Each row of a before or after table is a point. One or more steps were done to the points. Then noise was added and the rows were shuffled. The steps act on columns, c1 being the first. Write out the steps. A step turns or swaps two columns, mirrors them in a line or flattens them onto one, adds a multiple of one to another, or multiplies or shifts one. Angles are multiples of 10 degrees, from the lower column toward the higher: turns from -170 to 170, lines from 10 to 170 but not 90. Use the fewest steps. Two steps may share a column if one is a turn and the other turns, adds or multiplies; they go together, in the order done. Otherwise the lowest column goes first.

Before (10 x 2)
[[  9 -31]
 [-60 -18]
 [ 36 -47]
 [ -6 -14]
 [-19  62]
 [-98  28]
 [-19 -70]
 [-10 -10]
 [  2  11]
 [-80   0]]
After (10 x 2)
[[ 23  39]
 [  5   9]
 [-13 -15]
 [-20 -23]
 [ -3  -8]
 [-19 -35]
 [ -7 -15]
 [-23 -43]
 [-36 -62]
 [-16 -22]]
Steps: flatten c1 and c2 onto the line at 60 degrees

Before (12 x 3)
[[ 30  34  -1]
 [-59  33  27]
 [ 57 -18 -32]
 [-42   1  -3]
 [  5  10 -17]
 [ 14  -6   9]
 [-15 -22  46]
 [ 23  68 -38]
 [ 53 -16 -35]
 [ 13 -55 -11]
 [-62  54   3]
 [ 56 -33  21]]
After (12 x 3)
[[ 70  21 -38]
 [ -6  16  11]
 [ 32  36   0]
 [  8   8 -18]
 [ 52 -59   1]
 [ 29 -59  24]
 [-18  57 -27]
 [-21 -15  50]
 [  2 -43   0]
 [-31  56  17]
 [-51   9 -10]
 [-17  56 -33]]
Steps: swap c1 and c2

Before (11 x 4)
[[ 27 -54  -8  21]
 [ 21  40 -10 -17]
 [-35  18  50 -53]
 [ 41 -38  66 -74]
 [-25 -11   6 -22]
 [  3  41  32   8]
 [  9  34  38  15]
 [ 43  39  -5  -9]
 [-26 -27 -38  24]
 [-40  54  12  27]
 [ 14  28 -33 -71]]
After (11 x 4)
[[ 17  15 -38  60]
 [ -8  42  19  21]
 [ -8 -54  24 -29]
 [ 45 -35   3 -10]
 [-12  51 -56 -20]
 [-31  12 -15  33]
 [-24  20 -15  40]
 [ 22  74  30 -25]
 [-26  36  33  26]
 [ 12   5 -24 -23]
 [-76  30  -9 -75]]
Steps: turn c1 and c3 by 130 degrees; turn c2 and c4 by 50 degrees

Before (12 x 8)
[[ 26  26   3  10  48 -28  25 -24]
 [ 11  34 -34  41   8 -23 -15  -3]
 [ 28   3 -14  52   8  27  -8  43]
 [ -6  25  35  39  -3  24  35 -29]
 [  8  10 -31   5 -23   5 -25  -6]
 [-12 -33  23  -3  26 -37  -5 -30]
 [-20 -16  14  11 -11  25  35 -17]
 [ 14  19  33 -12 -17 -45  29  38]
 [-38   0  34   0  -3   9  13  20]
 [-15 -30 -28  22  -5 -30 -39  41]
 [-42   5 -39 -14  11 -21  27  -1]
 [ -6  25   2  17   4  28 -39  18]]
After (12 x 8)
[[  15   -7   -6   52  -47   34   -4   57]
 [   0  -10  -31   -6   38  -41   32  -41]
 [ -27   32    7    9   50   15   22  -23]
 [ -40   12  -11    3   99   -5    3   24]
 [ -36   27    2  -14 -119  -36    0   -1]
 [ -14  -33   -5   17    1   23  -31   23]
 [  15  -14   -1   40 -105  -18  -37   -4]
 [  -6  -46   14   22  -74  -32   21   53]
 [   6  -22   35    3  -63    7  -19   -9]
 [ -12   43   -9   37  100   19  -21  -37]
 [  32   31    7  -12  113  -36  -15   52]
 [  31   26  -45    9  -43  -14  -25  -32]]
Steps: turn c1 and c6 by 20 degrees; turn c2 and c7 by -80 degrees; turn c3 and c5 by 110 degrees; multiply c5 by 3; multiply c8 by 1.3
